Rows are points. The window is the flat piece filled in between its corners: a triangle in 3 columns, a solid with four corners in 4, and so on. A path goes straight from each point to the next, and from the last back to the first. List the points from which the path goes on through the window.
In the rows, zero is written as 128.

Window (4 x 4):
[[117  79 146 124]
 [147 131 165 134]
 [141  73 112  81]
 [119 192 132 201]]
Path:
(1): [112 105 134 105]
(2): [ 55 119 118 115]
(3): [159 145 168 177]
(4): [165 130 169 154]
(5): [ 99 127 144  88]
(6): [118 120 168  53]
(7): [140  58 148 113]
(8): [143 123 136 166]
(9): [ 97 139 144 142]
(10): [102 222 143 174]
(11): [133 127 138 204]
(12): [143  66 147 162]
(13): [ 95 184 156 122]
(14): [140 179 126 103]
(15): [138  27 130 160]
(16): [162  87 107 117]
Through the window after points: 4, 8, 16

Window:
[[113 131 188 122 107 153 191 142]
 [178 134  98 194 137 181 141  77]
 [129 138  90 152 155 216 136  32]
 [164 128  92 117 136 131 193 168]
 [148 101 153 119 173 160 109  89]
 [117  97  70 157 146 124 132 102]
 [112 132 133  99  76 128 136 198]
 [130 145 113  85  88  39  48  74]]
Path:
(1): [139  67 125 141  98 156 136  93]
(2): [125 103 160 125 115 160 164  99]
(3): [118 180 129 141 137 169 166 133]
(4): [ 65 195  97 151 166 126  60  44]
(5): [145  89  87 146 131 157 159 109]
(6): [145  92  96 153  96 152 146  80]
(7): [126 166 105 124 138 156 167 143]
(8): [143 166 109 164 152 164 125  72]
Through the window after points: 2, 4

Window:
[[160 117 209 126 126 131 162 155 105]
 [135  80 203  80 111 182 144  94 104]
 [ 94 152  60 124  71  94 127 145 151]
 [127  56 133 121 108 107 100 129 104]
 [ 63 166  82 163 109 101  66 128 134]
 [101 207   9 126  88 112  55 183  91]
 [ 93  64 196  98  83 139  94 162 157]
 [118 103 142 100 169 152 150 159 129]
 [182 106 135 132 121 176 107 130 144]]
Path:
(1): [ 94 133  75 205 103 165  94 190 140]
(2): [119  56 150 162  93 188 157 136 117]
(3): [135 164 128  60 150 106 100 139 139]
(4): [161 122 154  88 111  94 133 123 155]
(5): [ 76 106 103 165 119 172 116 175  81]
(6): [102  98  96 151 138 178 117 186 111]
(7): [128 139 143 105 117  93 112 127 145]
(8): [110 157 149  66 102 113  96 134 153]
(9): [143  57 101 164 113 155 151 175  79]
(10): [ 65 104 163 148  69 161 111 173  79]
(11): [147 161  59 105 149  59  97 116 161]
(12): [136 141 144  73 114 108  67 156 154]
(13): [137  64 153 178 138 217 167 109  94]
(14): [ 88 131 112 138 109 138 116 168 118]
(15): [179 139 195 116 114  82  86  86 130]
(16): [119 128 115 103 121 110 118 142 133]
Through the window after points: 2, 4, 14
